Rows are points. Before rounding, the points of a table are all equally far from one centre. They may lie mostly on one side of it. Where is the centre, to within rounding?

Points, 9 rows:
[[-39  -9]
 [ 33  36]
 [-10  50]
 [ 35  32]
 [  1  51]
 [-26  42]
 [  8  50]
 [-19  47]
 [-37 -14]]
Centre: [0 8]

Points, 10 rows:
[[-57  -3  -2  53 -22  26]
 [-57  29 -14  45 -17   9]
 [ -3 -14   3  28 -67  37]
 [-64 -14  29   9 -21  50]
 [-44 -59   6  16 -26  40]
 [-50  28   0  30 -23  43]
 [-67 -38  19  23  18  20]
 [ 20   9 -14  52 -23  18]
 [-49  22 -20  18 -18  47]
 [-12  22 -29  25 -56  25]]
Centre: [-19  -8   8  -3 -15  -6]

Points, 17 rows:
[[ -6 -69  38   0  68 -42  26  -6  23  12 -39 -16]
 [-54 -40  41 -21  14 -27 -13 -22  68 -21  33  26]
 [ -5 -49 -10  -8  56  36  -7   5  46  -6   5  38]
 [ 38 -57  -5  13  93 -26  22  -6   1   2  -2  34]
 [  3  -6   0 -21  52 -26 -16 -69  39 -35 -13  22]
 [ 13 -19 -52  28  46  14   0   6  37 -55  27  14]
 [-19   8  -1 -48   5  -6  16  11  21 -36  13  34]
 [-71 -43 -53  19  12 -32 -24  24  38 -35  24  41]
 [-58 -58 -30  -9  68 -22   9   1  53 -27  28   3]
 [ -2 -59   6  74  11 -40 -34  24  33 -46  14  55]
 [ 11  -3  16   9  86  -3   1  13  49 -35 -19   4]
 [  9 -51   1 -25 -22 -24  -5 -17  66 -27  22  -4]
 [-39 -51 -39  17  56 -22  50  28   6 -41  -7   2]
 [-36 -50  35  -8  17   0  -2  15  47 -39 -18  -7]
 [-22  -6   6  18   8 -45 -10 -35  55 -82  10  14]
 [-41 -39  16 -10 -43 -25  10  40  20 -27   0   7]
 [ 19   3  -3 -19  28   4 -50  45   9  19   2  -2]]
Centre: [-17 -10  -5  37  20 -39   5  -9  21  19  11  13]

Points:
[[-19  13  25  32  33 -37 -12  15  79  32  -1 -27  -4   7  68 -44  12  47
   -6  18]
 [-56 -16   2  49 -13 -54  11   7  57  23 -37   3   5 -24  47 -30  32  38
   -1   0]
 [-51 -29   5  57   4 -32   4  23  47  30 -17  26  13 -28  52 -35  -2  51
   33   3]
 [-19 -17  10  26   2 -71  34   3  52   2 -37 -20   9 -12  65 -43 -11  22
  -12 -11]
 [-54 -21  26  36  15 -37 -24   2  49  20 -38  16  10 -22  60 -22   9  48
   -7  20]
 [-50 -20  13  48  14 -54  -5  -1  39  19 -31 -27  -7  -5  58 -64  33 -17
   16  37]
 [-37 -19  23  40  29 -46  15  12  52   5 -27   3  28 -26  60 -14  31  32
   10   3]
 [-27 -11  11  43  16 -69  28   3  58   3  -9   0  13 -25  65 -62   7  22
    1  21]
 [-45 -34 -10  32  24 -60  27  27  55  25 -15   5   6 -44  40 -57  18  10
    5  -1]
 [-39  -6  -4  59   3 -62   7  15  57  -7 -32 -23   8  -2  58 -33  37 -13
  -28  25]
 [-39  -8   0  62  15 -66  25  -7  45  -7 -22  12  -3 -16  45 -27  47  28
    1   5]
 [-26 -38  -3  56  21 -57  28 -11  70  18 -13 -14  -3 -18  44  -9  15  57
   -7  13]
 [-70  -1  -1  43  35 -35   4  13  43  25 -32 -13  -2  -6  45 -48  18  30
   35   4]
 [-18 -12  19  25   8 -40  12  20  69  14 -29 -24  14 -44  58 -60   9  25
   11  50]
 [-46  -5  11  32  29 -58  -1  13  62   6   0   1  13 -14  58 -37  26  38
   16  33]
 [-46 -22  -8  44   9 -41  14  17  81  17  -3 -19  14   2  73 -59  -3  38
    4  16]
 [-28 -33  -3  32   7 -43  -9  40  84  19 -36 -12  22 -12  69 -36   1  11
    9  25]
 [  8 -17  21  37  10 -85  14   5  56   7 -12  -2  11 -10  49 -62  22  20
   -4  28]
 [-39 -24  15  74  33 -32  18   8  65   9 -28 -26 -23 -13  75 -28  28  43
    4   3]
 [-38  -1  18  19  -1 -64  23  12  62  -1 -38   1   1   4  57 -57  19  27
    1  37]
 [-35  -9  18  75   0 -48  36  33  77  15 -17  11  -8 -13  63 -30  10   7
   -8   3]
 [-14 -14  32   4  42 -66  33  23  31   2 -13  -4  14 -14  37 -32  24  48
    8  12]
 [-26  -4  34  35  15 -63  32   8  63  -7   4 -15  10   7  46 -53  18  14
   18  23]
 [-38   8  19  35  26 -65  17   8  66 -11 -28 -23  -9 -21  41 -36   8  22
   12  20]
 [-42 -41 -33  49 -12 -59  -5   6  67 -15 -16   5 -25 -17  71 -37   5  20
    1  35]
 [-26 -26  16  48  -6 -60  14   5  69  27 -32   1   2 -31  74 -18   5  33
  -10  11]
 [-23  -4   2  58  24 -64  18  25  69 -12 -30  23   9  -3  43 -39  19  19
   10  10]]
Centre: [ -3 -23  -5  32   4  -4   6  19  18  12  -6  -6 -23   1  35 -31   7  14
 -10  19]

Points:
[[-51 -34 -10  35   6 -40 -25 -11  30  12  16 -15  12  35  50   1  36  -2
  -18 -14 -24  86  21 -23]
 [  2 -28  -6  65  13 -19 -19  13  14  23  80 -44   5  30  47 -28  -6   2
   20 -35  16  43 -12 -47]
 [ -8 -66 -34  65  18  -3  -2 -27  42   2  27 -22 -29  29  23 -11 -33  -8
    7 -18  15  80 -10 -42]
 [  6 -18 -39  42  44   4  23 -52  27  42  31  -2  26  46  30 -19  -5 -30
   33   9 -29  69  -7 -17]
 [ -4  -8 -42  69  38 -30   4   6  37  34  29  -1  19  31  46 -37  15  -4
   11 -44   6  46   7 -45]
 [ 19 -45 -31  -3  18  14  23 -20  17  28  79   2 -18  15  19  -6  33  14
    4 -26  -1  88   1 -36]
 [-22 -21 -49  12  20 -51 -47 -47  23  39  36 -18   1  30  20 -16 -14  10
   10 -40  -6  63  -4 -38]
 [ 13 -57 -10  52  21  -5  -2 -10 -14  32  66 -16   5  28  51 -54  -2 -11
   28 -36  14  99  10 -24]
 [  2 -28  -5 -18  35 -44   7 -40  16  49  46   8   5   0  60   1  -1 -41
  -11 -47 -18  63 -13 -57]
 [ -9 -50 -12  -6  37 -25 -34 -39  -5  33  54   5   6  37  24   1   0 -42
   23 -70 -24  74  25 -23]
 [  3 -15 -27  17  51 -45 -13 -18  12  56  67  36  13  23  47 -13   1 -13
   33 -37   5  58  -8 -48]
 [ 12 -57  -6  13  46 -55   9 -32   1  21  66 -23  28  -4  17   3 -14  -4
  -25  -9  17  65  -5 -48]
 [ 14 -11 -39  38  55 -11  -8 -22  30  18  69  -2   6  41  30  -5  35  -4
   32 -12 -12  69  16 -43]
 [ -3 -72 -39  -2  56 -14  -8 -11  13  10  32 -12  27  32  29 -24   3   6
   -2 -47 -30  54  -4 -29]
 [-47 -24  -4  44  43   2  -9 -32  30  19  73 -24  25  13   5   4  18 -26
   13 -35 -20  63   8 -53]
 [-31 -16 -22  61  40  -3   8   2  26  10  86  -6  12  34  28 -22 -25 -22
   10 -46 -33  47  -1 -12]
 [ 11  16  12  19  12 -20   6 -16  19  37  65   1  35  25  45 -22 -27  12
  -24 -42   6  68   8 -69]
 [  9 -51 -37  24  13 -25 -34 -34  21  60  66  -8  13   8   6   3  14  -4
    3 -53  15  68  15 -29]
 [ -9 -42  -1  47   9  -9 -45 -11  -7  39  41 -40  10  29  24  28  11   8
    7   0 -40  69  -7 -65]
 [ -6 -23 -62  36  36 -25 -16 -17  -4  59  48  -7 -10  17  29 -25 -13   1
   11 -68   4  71   7 -33]
 [  1 -40 -22  33  39  16   5 -29  55  52  71  20 -17  -1  24  -3  24 -34
    1 -30  -4  75   0  -5]
 [-31 -35 -33  43  43 -45  -6 -23  21  54  45   1  -9  -5  24 -25  22   2
   45 -40  28  40   3 -29]
 [-32 -43 -45  40  14 -18  -2  -9  25  15  67   0  31   7  37  -6  15  18
   17 -29  33  64 -21 -25]
 [-12 -23 -31  39  42  19   2 -12  12  51  66  -7   9  15  49   3  -6  27
    4 -32   2  72  38 -41]
 [-16 -33 -39  53  30 -33  13  -2  36  24  51   9 -16  24  42  -5  22   6
   36 -37  14  57  -3 -53]
 [  1 -21 -52  45  49   6 -19 -37  -5  24  45  -4  45  19  38 -13  -2 -25
   11 -10   8  91 -19 -48]
 [ -7 -41 -23  27  39 -46  12  -3  31  48  42   1  27  41  42 -11  -1 -14
    9 -11 -49  81 -19 -31]
 [ -7 -34 -26  66  29   9 -24 -28   5  24  32 -17 -21  -2  33  25 -25  31
   -6 -50  -2  89  -1 -43]
 [-10 -46 -41  48  45   2   1 -20   7  31  63 -22   2  19  18   6   1   9
   29 -58 -25  70  21 -34]
 [-52 -40 -37  27  36  12 -25 -30  41  37  37 -48  22  -1  23 -13  -3 -35
    4   4   6  86  23  -7]
 [-25 -40 -18  36  25 -29  12  -7  26  27  56  29 -22  26  43 -56  24  -3
   15 -31   0  55  31 -43]]
Centre: [  4  -7   5  13   9  -8 -10   5   3  11  15  -2  -1  -9  14 -10 -13 -21
  18 -10  -3  58   4 -12]

Points:
[[ 80  54 -10  29 -24  15  -4 -12 -50   3 -25  26  -8   6   3  28  47  24
   44  15 -13 -30 -65  19]
 [ 74  47 -27  18 -32   1  -5   3 -12   7 -15  18   3  33  40  40  38  40
   50  11 -22  -4 -39  17]
 [ 72  23 -33  14 -36  35  16   4 -33  12 -44  23  26  20  39  55  29  18
   46  19 -23 -18 -43  28]
 [ 70  25 -33  40 -23  34 -15  -2 -43  28 -24   1 -24  52  20  -5  59  20
   17  39   5 -31 -49   7]
 [ 79  30 -29  -4 -27  17  -2  -1 -35  15 -27  18  41  25  33  34  62  24
   39  21 -11 -18 -58   3]
 [ 62  36 -14  29 -39  44  -4 -13 -22  10 -31  19  29   2  37  78  47  27
   23  12 -22 -28 -53  23]
 [ 61  17  -5  15 -36  26 -31  13 -74  -2 -10  22   8   7  41  34  39  -2
   21   8 -24 -41 -60  16]
 [ 37  47 -44  36 -38  24 -31  16 -41   0  13  17  13  36  41  19  25 -19
   12  -7 -35 -30 -33  45]
 [ 53  29 -42  19 -35  15  -1  22 -65  -3 -45  13   7  37  19  22  36  39
   42  21   3 -28 -45   4]
 [ 58  46 -10  40 -42  21  21  13 -25   9 -20  37   8  12  42  42  18  22
   51  19   6 -39 -29  24]
 [ 76  33 -45   9 -28  10 -11  23 -34  28 -27  40  -7  22  24  33  36  37
   14 -12  -2 -19 -64   8]
 [ 54  20  -6  -5 -35  37  22  17 -21 -19 -28  23  31  46  39  47  40  31
   22  18  -2 -22 -53  15]
 [ 68  41 -32  18 -49  31 -10  24 -20  11 -24  37 -13  21  38  51  49  28
   13  24 -24 -33 -62  10]
 [ 76  17 -33   9 -45  32 -11  19 -29 -38  -9  24  -3   5  46   3  39   9
   51  -2 -14 -36 -39  11]
 [ 81  52 -31  46 -26  21  11  18 -38 -17 -12  38  36  23  39  16  26  20
   44  11 -16 -34 -61 -17]
 [ 60  64 -24  34 -49  11 -22  11 -31 -15 -35  30  23  32  31  35  18  12
   23   7 -16 -13 -73  11]
 [ 60  36  -7  52 -19  27  13  -2 -56   7   0  38  12  18  20  55  45  19
   23  -1 -21 -19 -36  36]
 [ 74  44 -27  19 -28  35  -5   7 -22  14   0  38  31  22  29  38  44  21
   45  10  -8 -44 -46  20]
 [ 59  43 -31  -3 -16  30  18  -5 -15 -21 -17  57  26   3  40  21  54  -4
   41  14 -13 -59 -23   4]
 [ 76  39 -41  20 -43   1  -6 -15 -40 -18 -17  39  27   5  50  26  21  35
   32  -3 -21 -22 -66   6]
 [ 81  55 -25  -6 -31  29  10  24 -24  19  -6  41  13 -24   8  18  16  37
   40  26   4 -55 -69  -4]
 [ 60  37 -42  35 -56  14  -9  -6 -39   8 -34  19   8  25  20   8  60  11
   41  23   2 -33 -54  17]
 [ 54  25 -53  40 -39  16   1   1 -59  10 -26  17  -2  29  46  19  50   6
   44   0 -33 -11 -67  -5]
 [ 75  14  -2  20 -52  20  -9  -2 -45 -25 -49  17   4  15  47  34  31  26
   27   7 -14 -31 -64  -6]
 [ 76  49 -42  23 -39 -12  10  14 -17  -8   9  18   7  26  35  30  34  22
   31   8 -51 -30 -35  27]
 [ 76  35 -18   7 -51  46  -6  22 -40   6 -27   8  30   1  26  15  31   6
   44 -16 -33 -48 -43  20]
 [ 67  50  -2  20 -20  43 -17  -1 -21  20   2  24  13   7  45  48  41  37
   45  21   4 -33 -35  21]
 [ 62  36  -6  15 -18  55  20   2 -17  -2 -44 -12  28  24  37  30  22  41
   58  16   1 -38 -53  14]
 [ 67  23 -34  19  -7  25   9   7 -43 -19 -35  49   1  42  38  52  11  36
   27 -10 -10 -32 -27  -6]
 [ 80  61 -18   6 -32  18   5  19 -47  -9 -23  43   2   3  32  28  43  -3
   29 -17 -21 -13 -42  20]]
Centre: [ 34  27 -31  16 -14  33  11 -12 -15   2  -3  -8   4 -11   7  13   3  -1
 -11  20 -13  -8 -29 -24]

Points, 28 rows:
[[-27  12  -3  23  52  21 -48  -8  71  10 -14 -27  25  29   3  25 -25 -45
   31  38 -15  -3 -64  10]
 [  7  17   9 -11  31   0 -70 -27  67  22 -52 -33  47   4   9 -18  19 -36
  -19  43 -16  66 -31 -10]
 [  8   5 -22 -24  17   8 -39 -36  83  -1 -26 -43  11   2   2 -50 -19 -86
   11  37 -14  38  -9  41]
 [-19  25  -1  18  17   5 -81 -28  80  15 -11  12  55  -5 -31   8  -7 -26
   28  49 -20  11 -27  24]
 [-18  12   7 -21  43   0 -94 -24  47   1 -60 -20  14 -25   6  12  11 -63
   35  50  -1  34 -34   5]
 [-16  34  -2   3  56 -17 -67 -27  35  42 -43   7   7  -6 -31  -9  21 -11
   33   9  28  25 -31  40]
 [ -1  -1 -29  28  42  19 -66 -29  91  -9  -6 -37   9   8 -41   2 -15 -23
  -11  24  -2  11 -33  41]
 [ 25  40   8   5  34  34 -60 -17  66  14  -3 -11  20  22 -25   2 -22 -10
   -4  56 -17  18 -29   9]
 [ 16  27 -26   6  54   1 -64 -57  93  20   5  -4  18   6 -32 -16  -2 -27
   37  24  -7   7 -42  22]
 [-14  52  11  40  25 -11 -11 -37  53  28   1 -17  23 -31 -32   5  22 -28
   32  22  -4  28  -4  47]
 [ -5  37 -23 -20   8  13 -53 -43  40  10 -30 -11  50   4 -12 -10 -34 -27
   23  71  -6  37 -27  17]
 [-23  10  15  37  43  34 -68 -22  61  -8 -29   0 -31  51 -11 -16  11 -40
   11  30 -23  46   3  30]
 [-27  -9   8  28  33   4 -87 -56  73   4 -10  11  56  -7 -26   2 -16 -25
   10  26  39  55 -16  16]
 [ -5   3  52   6  37  25 -43 -17  65  -3 -21 -59  29  32  -9 -22  -3 -39
   33  64  -9  21 -29 -11]
 [ -6  41  14   0  42 -10 -49  20  75  -3 -36   5  -3  15 -17  -1 -22 -27
   24   6  -7  19 -47 -11]
 [-21  45   0   5  45  17 -67 -85  45  12 -40 -22  25  22 -32  21   1 -24
   14  57   1  11 -23  -9]
 [-17  22  25  23  52  13 -76 -39  88   0 -60   8  27  21   6   5 -28 -50
   24  39   1  24   3  17]
 [ -8  21  15  16  25 -18 -91 -11  53  37 -63   9  36  16 -11 -15 -29 -43
   15   9   1  12 -33  26]
 [-27  14 -34  20  47  33 -76 -30  50  17 -16 -10  43  15 -16 -21  16 -68
  -17  43  20  38 -26  30]
 [-29 -39  40  12  36  -6 -62 -74  67  44 -15 -24  43   7  -5 -14 -35 -26
   28  42   1  33 -29  35]
 [-13  -8  -5 -38  31   9 -56 -31  87  -4 -43   5   3 -28   3  -9 -35 -42
    9  33 -23  23 -43 -36]
 [-20  33  -8   4   0 -10 -42 -22  54  44 -33 -26  23 -17 -26  -3  -6 -24
   -3  73 -35  -4 -22  11]
 [ 18  33  -1  20  43  -6 -83 -30  76   1 -64   2  28  15 -20 -11  -3 -53
   -5  42 -19   7 -25  35]
 [-20  23 -15 -12  29  10 -69 -48  60  14 -19 -34  15  40 -45  36 -10 -49
   45   5  15  19   1  15]
 [-48  12   2   6  35  27 -41 -13  14 -27 -35 -21  37 -16 -26  -1 -15 -36
   24  64  20  10   7  36]
 [ -1   3 -25  -2  60 -20 -48 -56  33  15 -44 -29  -2  -6 -20 -30 -30 -59
   -5  32 -10  35 -45 -46]
 [-31  57   7  24  25  10 -59 -56  49 -20 -40 -36  13  10 -36  -9   7 -15
   35  48 -16  17 -28   8]
 [-30  25  -1  10  30  11 -46 -21  56  10 -49 -18  21   8 -45   1 -16 -31
   10  47 -23  33 -54  36]]
Centre: [ -9 -10  10   1  20 -13 -34 -46  35  -4  -8  -4  11  10  10  -7   9 -39
  -1  14   2   6 -11   7]

Points (28 x 24):
[[ -22  -67   14    8   38    0   17   17  -21  -43    0  -24  -54  -40
    -9  -41  -34   40   -7   33   39   15   80    4]
 [ -25  -26   -2    4   -4   24   26  -12  -13  -27   14  -67    3  -18
    39  -28  -64   52  -34   33   -3   16   31    1]
 [ -37  -64   39  -37  -38   -3   34    1  -61   11  -17   -4   18  -56
     6   -5  -23   55  -21   30   26  -12   56    0]
 [  -5  -49   28    4  -43   -2   67   23  -12    9    8   -3  -31   54
   -47   15  -48   37  -18   30   23  -41    0  -34]
 [ -49   28   -5   46  -33  -15    7   19   40  -13  -14    0   54  -14
    -7  -50  -18   13  -21    2   27   15  -20   16]
 [  -6    1   17    2    9   -2   66   -5   11  -13   -2  -28  -37  -13
   -17  -15  -81   20    4   59    7   67   29  -48]
 [ -23  -47  -31  -51   11  -32   52  -13  -30   -2    0  -22   12  -24
     6    7   -9   33  -60   29  -47  -14  -36   13]
 [  -2  -15  -16   34  -16   35   38    3   -2  -17    7  -61   -3   -9
    -7  -54  -52   39  -45   34   10    1   35  -44]
 [  -9  -20    9   36  -18  -12   21  -16  -10    3  -23  -16    0   31
    32  -35  -85   18    9   32   -8   55   21   21]
 [ -41  -49   35   20   26   -8   -8   -7  -33   -2   -2   -2  -31   -5
   -39  -22  -61   50  -55  -13  -58  -32   77  -61]
 [ -37  -77   56   16  -34   -5   67   43  -38  -16   12   10    5  -16
    60  -18  -42   33  -21  -13   -6   18   27   23]
 [ -29  -58    1   15  -16  -23   85   10   37  -14    5  -11   -5  -28
   -41  -63  -85   22   18   -5  -15  -26  -36   -9]
 [  35  -18   53  -25  -30   -5   52    5    5   -7   -6  -11   50  -31
     2  -54   -4   24   24  -23   47    6   61   30]
 [ -63  -50   26  -19    9  -73  -58  -34   24  -23   47    6   13    7
   -26  -31  -18  -24  -37   40  -20   -2   25   -1]
 [ -23  -51   62    1   38   36   43   36  -21  -31   11  -25  -15   13
    -8    6  -44   15  -26    9    7   38   50  -41]
 [ -11  -21   -2  -35  -23  -57   64   -9  -18  -44   48  -24   -1  -52
   -25  -26  -52   49   19  -12   -4  -33   73  -38]
 [ -17  -22   55  -53  -28  -48   16   17  -21  -69   57  -44   21  -36
    -6  -14   -3   48    2   10   -3   38   48  -26]
 [  12  -45   55  -28  -37   -6   -3   27  -51   -7   11   26   12   -7
    23  -31  -64   94   24   28    3   18    9   24]
 [   6  -26   10  -57    7  -23   22   47    2   -5  -12   28  -11   16
    21 -108  -59   29  -12    2   14  -11   26  -16]
 [   7  -43   22   43  -46   -1   93   13  -23  -20   -3    7  -11    1
     7   58  -48   24  -14  -18   -9   21   41  -15]
 [  13  -38   33   -5  -20  -11  -41   43  -54  -10  -31  -11  -20   -3
   -11  -31  -58   53  -49  -16  -29    3   28  -21]
 [  -5  -20   32   21  -13  -20   -4   65    2   15  -46   14  -22    7
   -40   -7  -31   13  -29   52  -18  -69   21  -76]
 [  26  -54   17   19  -51   27   18   18    5  -33    0    0   30   26
    -7   15  -36   21  -61    7   24   40   30    1]
 [ -18  -22   17   -8   52   30   17    1   -1  -12   -1  -69  -32   -8
   -17  -16  -49   42   -3   19   23   28   22  -13]
 [  13  -13   14  -24  -16  -16   18   15  -49  -36  -13  -12   -7   -9
    16  -14  -91   35  -45   29   -1  -16   48   -4]
 [ -32  -19   30   45  -25  -12   37  -24   -7  -77   14   21  -10    1
    80  -44  -66   33    7   -3    2   -1   30    4]
 [ -21  -21   10   -9   23    5   82   19  -24   -8   14  -24   -3    0
    30  -66  -77   43  -20   37  -38  -28   -2  -31]
 [ -21  -22   12    3    7    7    3   10  -56   14  -45   -9   17  -20
   -34  -61  -70   23  -15   19    1   19   35   -5]]
Centre: [ -4 -24  30   5 -12 -10  22  -7  25  -7  16  33 -21 -22 -10 -24   8  31
   0  18 -40  -2  23 -10]

Points, 30 rows:
[[ 32  41  21   2  27  24 -53  19 -45   0  29 -11  73 -23 -16  10 -30   5
   -6 -34  33 -32  -7  82]
 [ 24   4  27  11  12  14 -23  13 -29  40  27 -34  78  30  10  18 -36  15
   24 -30  36 -54 -14  55]
 [ 43  39  31 -14   9   8 -65   5 -55  -9  33   5  46  16  17  -7 -33  43
   13 -45  22 -48  10  33]
 [ 29  -7  57 -31  21 -13 -27  31 -21  32  27  10  70  15 -13 -17 -14  11
   -1 -47  31 -40  -1  32]
 [ 44   8  24 -14  48  10 -33 -10 -33   9  21 -56  27  24  23  43 -19  33
  -18 -41  11 -59   4  49]
 [ 43  14  38   5  19  19 -16  15 -64  19   7  16  64  18   4  38  -3  24
   40 -69  29 -56 -36  40]
 [ 30  -4  23 -14  -4  12 -65  -7 -45  25  18 -15  91  16  17   3   0   8
    8 -33  -1 -38 -11  13]
 [ 29   4  15 -36  26 -17 -36  12 -36  -4  -7  -5  90  26 -26  -2 -38  40
   10 -14  34 -31 -27  44]
 [ 64  -9  29 -10 -10  14 -66  50 -67   2  10 -16  78  11   9  43 -30   1
   20 -47  49 -35   3  36]
 [ 43  25   9  -6  30   3 -69  -6 -50  42   1   6  46  15 -19  13   3  41
   23 -46  45 -55   3  43]
 [ 58   3  -6 -28  20  36 -22 -33 -43  -2  20 -12  40  15  -6  26 -13   6
  -13 -43  17 -76 -47  48]
 [ 53 -21  21  10  10  36 -50  33  -7  19  12 -25  82  11  -2  41 -39   5
    7 -50  21 -43   1  25]
 [ 45   0  10   5  22  27 -65  -2 -45  20 -18 -50  35   3 -13  40 -38  32
   14 -55  38 -48 -33  15]
 [ 47   0 -19  -6  28  38 -31   6   6  38   7 -34  66  21 -27  32  -4  14
    0  -7  -2 -27  16  56]
 [ 45  11  30 -14  36  39 -39 -28 -47   9  30   3  21  19  12  10 -16  31
   40 -73  41 -29  12  66]
 [ 35  36  -4 -45  30  12 -52  20 -50  20  -3   5  60   6  13  32  -4  31
   13  -8  42 -48 -37  63]
 [ 47   8   9 -24  47  10 -53   7 -30  25  13 -27  63 -18   3  33 -16  19
    5 -34  56 -64  17  61]
 [ 36   0   4   0  36  34 -51  18 -50  26  19 -30  59  26  12  10 -24  25
    9 -40  43 -69   4  42]
 [ 52  10  27 -11  57  11 -33   9 -30  14   4 -18  65   3  14  14 -32  38
   -4 -37  21 -62  -1  21]
 [ -4  19  49  -1  54  23 -42  10 -41   8  52 -39  55  24  10   4 -16   5
    8 -47  33 -32 -14  26]
 [ 43  -7  -5   4  28  13 -22   0 -59   2   6 -32  29 -18   0   1 -22  47
   31 -63  15 -55 -11  58]
 [ 68  15  15   6  29  10 -33  22 -15  14   9 -25  36 -30  18  37 -44  40
   -1 -38  23 -35  -8  64]
 [ 23   7  24 -15  52   3 -45  -4 -32  18  19 -15  58   4  13  20  -9  53
    7 -48  27 -67   9  39]
 [ 70  19   7  19  23   4 -40  24 -58  32  25  -5  61   2   7  16  -3  27
   -4 -44  22 -24 -12  52]
 [ 62  20   1   4  22  23 -45   4 -30  16   8   7  47  46 -21  24 -50  10
   18 -42  48 -22 -28  76]
 [ 56 -22  10  23  -3  33 -75   6 -46   5  11 -33  67  14   0  55 -11  52
   10 -26   3 -28 -23  49]
 [ 33  21  -6  16  26  35  -8  24 -16  11  37  -7  48  12  13  35 -10  22
   -3 -62  15 -55  -1  36]
 [ 20  21  12  -9  43   6 -60  -9 -32  28  16 -19  65   0   8  21  -8  36
   41 -59  32 -32 -14  35]
 [ 56  20 -15 -10  35  16 -42  16 -64  51  17   1  42  12   3  48 -18  29
   21 -30  30 -42 -19  35]
 [ 43  15  26   4  14  -5 -68   2 -29  34  21  -8  70  -1   9  45 -35  30
   11 -45  34 -43 -19  41]]
Centre: [ 31  -7  34  -9   6  15 -30   8 -32 -18   8  -8  16   6 -19  33   3   0
  24  -1  28 -25  -4  34]
